Rows are points. Each copy is the shape, with its points in the same order, stretched, turned, moved and blurred by noise. Some copies are also mirrored. Which?
In the rows, zero is written as 128.

Shape (6 x 2)
[[158 177]
 [177 133]
 [ 93  66]
 [143  92]
 [ 66  79]
 [141 135]]
Copy 1 (6 x 2)
[[189  91]
 [195 139]
 [ 83 191]
 [145 174]
 [ 58 160]
 [165 128]]
Copy 1 is: mirrored
Copy 2 (6 x 2)
[[ 83 195]
 [ 54 152]
 [135  68]
 [ 84 102]
 [163  74]
 [ 97 148]]
Copy 2 is: mirrored

Shape (8 x 2)
[[143 105]
 [129 105]
 [103 148]
 [139 182]
 [ 93 127]
 [165 227]
 [111 131]
 [142 100]]
Copy 1 (8 x 2)
[[108 117]
 [121 106]
 [174 125]
 [163 179]
 [168 106]
 [175 240]
 [156 113]
 [101 117]]
Copy 1 is: mirrored
Copy 2 (8 x 2)
[[150 117]
 [139 103]
 [ 91 122]
 [104 180]
 [ 94  94]
 [104 241]
 [109 113]
 [154 108]]
Copy 2 is: only turned
Copy 3 (8 x 2)
[[133 126]
 [150 141]
 [131 192]
 [ 60 170]
 [150 176]
 [  7 171]
 [143 168]
 [146 123]]
Copy 3 is: mirrored
Copy 4 (8 x 2)
[[157 134]
 [147 124]
 [ 96 142]
 [ 97 192]
 [105 118]
 [ 82 244]
 [114 132]
 [160 127]]
Copy 4 is: only turned

Shape (7 x 3)
[[162 181 154]
 [ 76 184 128]
 [ 89 154  92]
 [106 101 105]
 [174 132 115]
 [ 55  82  53]
 [174  98 150]]
Copy 1 (7 x 3)
[[146 160  58]
 [173 201 130]
 [188 160 149]
 [146 120 181]
 [147 104  93]
 [182 120 244]
 [102  97 119]]
Copy 1 is: mirrored
Copy 2 (7 x 3)
[[205 169 120]
 [167 106  56]
 [116 132  64]
 [ 91 125 103]
 [143 189 138]
 [ 23 103  61]
 [139 153 164]]
Copy 2 is: mirrored

Shape (9 x 4)
[[149  86  72 129]
 [121  93 128 117]
 [ 91 170 163 189]
 [141 131  58  93]
 [140 208 188  84]
 [ 87 165  81 183]
 [158 167 176 116]
 [151 121  87 156]
 [107 108 112 108]]
Copy 1 (9 x 4)
[[183  78  91 147]
 [147  97 149 128]
 [ 24 101 140 127]
 [166 105  47 106]
 [ 64 228 126  93]
 [ 62  47  58 115]
 [ 93 198 139 128]
 [134  95  82 151]
 [140  88 123 108]]
Copy 1 is: only turned
Copy 2 (9 x 4)
[[147  68  70 162]
 [118 127 119 148]
 [205 163 207 142]
 [181 106  44 140]
 [160 201 173  39]
 [247 136 129 176]
 [156 141 174  68]
 [187  71 105 147]
 [123 143 103 148]]
Copy 2 is: only turned

Shape (9 x 6)
[[171 140 123 145 118  40]
 [ 93 157 155 141 223 169]
 [154 145 133 155  63  98]
 [167  95 132 183 171 188]
 [116  80 121  91 116  47]
 [152 165 121  85  66  76]
 [187 104 168 131 180 162]
 [135 109 214 183 187 190]
 [116 139 101 111 110  86]]
Copy 1 (9 x 6)
[[118  77 148 135 120  23]
 [ 18 106  99  99  77 175]
 [159  70 157  92 141  54]
 [ 27 117 158  55 151 115]
 [169 161 126 213 112  40]
 [183  91 104 117 104  41]
 [ 32 116 102  97 145  96]
 [ 19  90 129 104 156 181]
 [150 117 129 135  98  62]]
Copy 1 is: only turned
Copy 2 (9 x 6)
[[118 173  97 179 143 104]
 [ 79  91  81  75 203 145]
 [183 139  99 166 122 107]
 [ 79  75  76 142 151 163]
 [ 92 137 206 148 112  84]
 [184 172 132 140  98  87]
 [ 56 105  65 139 122 105]
 [ 69  49  50 135 179 117]
 [141 146 157 121 132 119]]
Copy 2 is: only turned
